Every row gives one point. The ring and each string are closed loops that go straight from each point to the next, and from the last back to the first. Before rounding, they use only three directions, however many columns there are. How many times does the string pass through the ring? Passing back the other way cancels.
In the rows, zero is written as 128.

Ring, 8 rows:
[[160 111 116  86]
 [133 138 103  97]
 [ 96 134  94 126]
 [ 74  91 122 176]
 [ 83  62 143 187]
 [114  31 143 161]
 [144  36 127 120]
 [164  78 120  90]]
String:
[[ 92  41 117 161]
 [118  78 127 140]
 [128  52 176 171]
 [141  23 171 159]
 [150   7 131 121]
 [167  42 157 121]
 [138  84 146 134]
 [138  75 110 106]
 [151  79  86  75]
 [177 113 111  66]
 [180 147 130  72]
 [152 146  84  64]
 [120 107  85 100]
 [120 103 120 128]
 [114 146 128 134]
 [ 80 163  90 135]
 [ 57 133  61 138]
 [ 75  95  76 138]
 [109  86 115 137]
 [ 99  92 152 175]
 [ 74  72 169 214]
 [ 74  43 145 200]]
Times through: 2

Ring, 10 rows:
[[162 124  95 166 194 109  84 139 144]
 [147 170 125 153 188  99  83 126 148]
 [117 198 135 133 160  94  92 109 148]
 [ 95 198 127 121 135  95 101 100 146]
 [ 79 179 112 114 111  97 114  99 142]
 [ 78 118  94 121  92  97 135 121 139]
 [ 93  78  86 136 100  98 140 141 138]
 [119  53  75 153 123 103 133 155 138]
 [144  56  67 164 154 111 114 156 138]
 [158  77  70 169 176 114  99 150 139]]
String, 18 rows:
[[116  47  31 146 119 122 123 137 130]
 [127  84  59 149 142 116 110 134 135]
 [137  82 105 161 152  95 120 158 144]
 [165  59  87 178 179 104 108 169 142]
 [159  91 113 172 180  96 106 163 147]
 [189 116  82 180 224 117  68 145 143]
 [171 158  83 163 215 120  61 120 142]
 [130 151  82 142 164 114  87 112 140]
 [131 155 140 149 164  88 104 136 150]
 [121 143 130 145 150  90 111 135 148]
 [113 161 152 140 145  81 114 134 151]
 [ 83 215 150 114 124  85 109  99 149]
 [ 62 212 103  97 100 103 107  74 140]
 [ 57 183  72  96  87 113 112  74 134]
 [ 91 137  79 123 114 109 114 108 137]
 [109 119 105 139 130  97 119 133 143]
 [ 92  74 114 139  96  84 152 155 144]
 [ 98  34  79 145  92  96 155 160 138]]
Times through: 3
String:
[[125  70 121 159 134  85 136 168 146]
 [130  32  93 164 130  94 141 175 142]
 [137  13  35 164 133 119 127 161 132]
 [131  72  31 150 144 127 104 129 131]
 [130  94  95 154 147 101 115 146 142]
 [144  71 101 166 157  97 119 163 144]
 [169  46  81 181 180 106 110 174 142]
 [133 108 107 155 155  97 112 145 144]
 [134 120  62 147 160 120  91 119 136]
 [165 113  35 162 195 136  69 119 133]
 [194 103  87 186 226 114  73 155 144]
 [169 112 120 175 198  96  93 158 148]
 [134 123 107 152 160  99 105 138 144]
 [152 132  69 156 185 120  78 121 138]
 [175 130  62 167 211 127  64 125 138]
 [187 109  99 182 219 108  78 155 146]
 [164  99 126 175 188  91 104 166 149]
 [137 112 105 156 160  99 107 143 144]
 [148 105  47 156 173 127  85 124 134]
 [169  65  23 171 188 135  82 139 131]
 [163  44  75 178 173 108 112 170 140]
 [136  83 104 160 151  96 120 157 144]
 [135  69 105 162 146  94 126 164 144]
 [137  40  94 167 140  95 134 174 142]
 [134   7  54 166 129 109 136 171 135]
 [124  47  35 151 128 122 120 141 131]
 [120 111  90 145 141 104 112 133 141]]
Times through: 1

Ring, 8 rows:
[[142 107 149 126 124 136 146 141 141 130 159 135]
 [113 119 177 112 105 117 140 148 150 137 161 138]
 [ 75 135 185 103  93  87 129 148 152 137 142 130]
 [ 90 131 149 115 122  89 123 139 143 128 118 121]
 [116 120 111 133 148 104 126 128 131 119 104 113]
 [145 107  68 157 166 126 137 115 114 103  98 103]
 [163  98  57 169 161 146 151 110 107  97 111 102]
 [166  96  84 159 151 152 153 120 117 107 133 114]]
String:
[[ 67 136 193 106  71  91 139 148 151 133 157 129]
 [ 53 142 216  93  62  80 134 155 160 141 161 135]
 [101 126 199  95 108 101 127 157 162 149 157 146]
 [126 116 167 109 131 115 129 149 152 141 146 140]
 [120 117 141 125 127 115 136 138 139 127 136 126]
 [111 120 157 118 116 111 135 142 144 131 142 129]
 [ 85 129 174 114  88 101 140 143 145 129 151 127]
 [ 94 125 189 109  84 109 143 149 151 136 167 136]
 [136 109 184 111 111 134 145 153 154 143 177 148]
 [159 102 141 126 146 141 140 142 142 134 152 139]
 [129 112 121 137 130 124 142 130 130 118 132 119]
 [136 108 101 151 129 134 152 122 120 107 132 111]
 [156  98  56 177 139 152 164 106 101  89 123  97]
 [189  86  35 184 173 167 160 104  98  90 115 100]
 [181  92  75 157 176 152 144 121 118 111 121 117]
 [151 105 102 144 154 134 140 127 126 117 124 119]
 [132 110  76 161 138 128 149 113 111  98 112 100]
 [148 103  48 175 151 139 154 105 100  88 104  92]
 [163  96  25 188 161 151 159  98  92  80 100  87]
 [181  92  67 163 173 155 148 117 114 106 120 113]
 [151 105 112 139 151 134 139 131 130 121 130 123]
 [142 106  99 151 137 136 149 123 121 109 130 113]
 [159  96  93 162 129 157 164 119 115 103 148 114]
 [157  98 133 140 122 153 158 135 132 121 166 131]
 [155 102 171 117 125 146 146 151 151 142 177 149]
 [138 110 157 118 131 128 137 145 147 137 153 139]
 [115 118 150 123 117 115 139 139 141 128 143 127]]
Times through: 5
String (26 x 12):
[[144 107 129 131 142 131 139 136 136 126 139 129]
 [120 115 134 134 116 123 146 133 132 119 142 121]
 [109 118 170 120  92 121 149 143 144 129 166 132]
 [108 120 199 103  92 117 142 155 157 144 176 145]
 [129 114 185 103 124 121 132 155 158 148 162 148]
 [120 116 139 127 126 116 137 136 138 125 135 125]
 [ 71 135 175 112  84  90 137 143 145 128 144 123]
 [ 39 149 211  92  62  68 129 152 158 138 148 129]
 [ 50 145 184 104  77  73 129 144 149 130 135 121]
 [ 88 130 149 120 108  95 133 137 139 124 128 119]
 [118 119 146 118 136 108 127 141 144 132 129 129]
 [ 94 131 158 106 134  85 114 145 150 138 115 128]
 [ 70 140 132 120 123  71 117 132 136 120  94 108]
 [100 126 112 135 132  97 130 126 128 113 104 107]
 [111 120 107 140 132 108 136 124 125 111 112 108]
 [110 121  72 156 144 105 136 112 111  97  88  92]
 [154 105  56 160 181 127 133 113 112 103  88 101]
 [164 101  82 149 176 136 134 123 122 114 109 116]
 [135 110 105 143 144 125 139 126 126 114 121 115]
 [134 109  65 166 142 129 149 109 107  94 106  95]
 [153  99   7 200 152 148 165  88  81  68  92  75]
 [180  91  49 175 170 158 155 109 104  96 116 104]
 [175  95 102 144 168 148 141 130 129 122 132 127]
 [191  85  63 173 162 172 163 114 108 100 136 112]
 [154  98  86 164 129 153 163 117 112 100 141 109]
 [140 107 117 142 130 135 149 129 128 116 140 120]]
Times through: 1

Ring, 6 rows:
[[122 185  72 127  69 125 115 120  90  93 212 176 119  98]
 [163  96 130 156 107 120 149 165 146 129 144 127 130 160]
 [156  80 153 159 127 120 149 168 160 163 105 108 129 186]
 [118 118 132 147 120 121 128 142 144 167 119 121 125 171]
 [ 68 145  83 145 102 112 112 120 147 135 164 143 128 144]
 [ 83 178  61 133  77 117 108 112 114 102 206 169 124 109]]
String:
[[102 220  53 115  58 128 100 100  69  89 231 193 114  78]
 [121 177  84 128  78 126 116 122  96 110 193 167 119 111]
 [119 143  96 141  93 120 125 135 126 121 172 149 125 134]
 [115 152  79 140  82 118 124 132 121 100 195 160 126 119]
 [141 183  72 127  62 126 121 127  84  80 222 181 120  91]
 [169 194  85 119  59 135 123 129  62  84 219 185 114  85]
 [164 174 105 125  77 133 126 134  80 111 186 166 116 110]
 [146 144 109 138  91 125 131 142 113 121 168 149 122 132]
 [134 117 111 150 102 118 136 149 141 125 157 137 129 149]
 [148  71 124 168 113 110 155 172 175 123 142 118 137 171]
 [173  57 144 171 120 114 164 184 175 132 126 110 136 181]
 [184  77 152 160 118 122 158 178 152 143 122 115 130 175]
 [173   7 170 188 145 107 177 203 216 158  85  80 144 221]
 [152  46 153 175 135 111 160 181 193 157 101  96 138 201]
 [124 100 120 157 114 115 138 153 159 141 138 124 131 166]
 [145 131 126 141 105 126 132 145 123 144 142 135 122 151]
 [166 122 152 140 116 131 137 153 120 166 116 124 119 165]
 [164  92 174 150 135 128 144 163 145 191  81 102 123 194]
 [137  88 158 155 136 121 140 158 161 185  89 102 127 194]
 [113  94 132 158 126 115 135 151 168 164 114 112 130 182]
 [115 120 112 149 108 117 130 142 146 140 146 132 128 156]
 [130 155 117 132 100 128 120 131 109 147 149 144 118 140]
 [101 150 114 136 109 123 114 125 126 161 137 136 121 152]
 [ 65 134  99 147 115 113 112 122 156 158 139 130 128 162]
 [ 46 133  84 150 112 107 110 118 166 148 150 132 131 159]
 [ 56 160  76 139  99 113 104 110 139 137 169 148 126 138]
 [ 94 169  86 132  90 121 110 117 114 129 176 156 121 126]
 [114 143 100 141  97 120 123 133 128 130 164 145 125 139]
 [ 86 138  83 147  97 112 120 128 146 121 173 145 129 140]
 [ 35 158  39 147  83 102 105 109 153  95 211 162 133 120]
 [ 65 202  38 127  64 116  98  99 102  86 231 185 122  89]]
Times through: 1
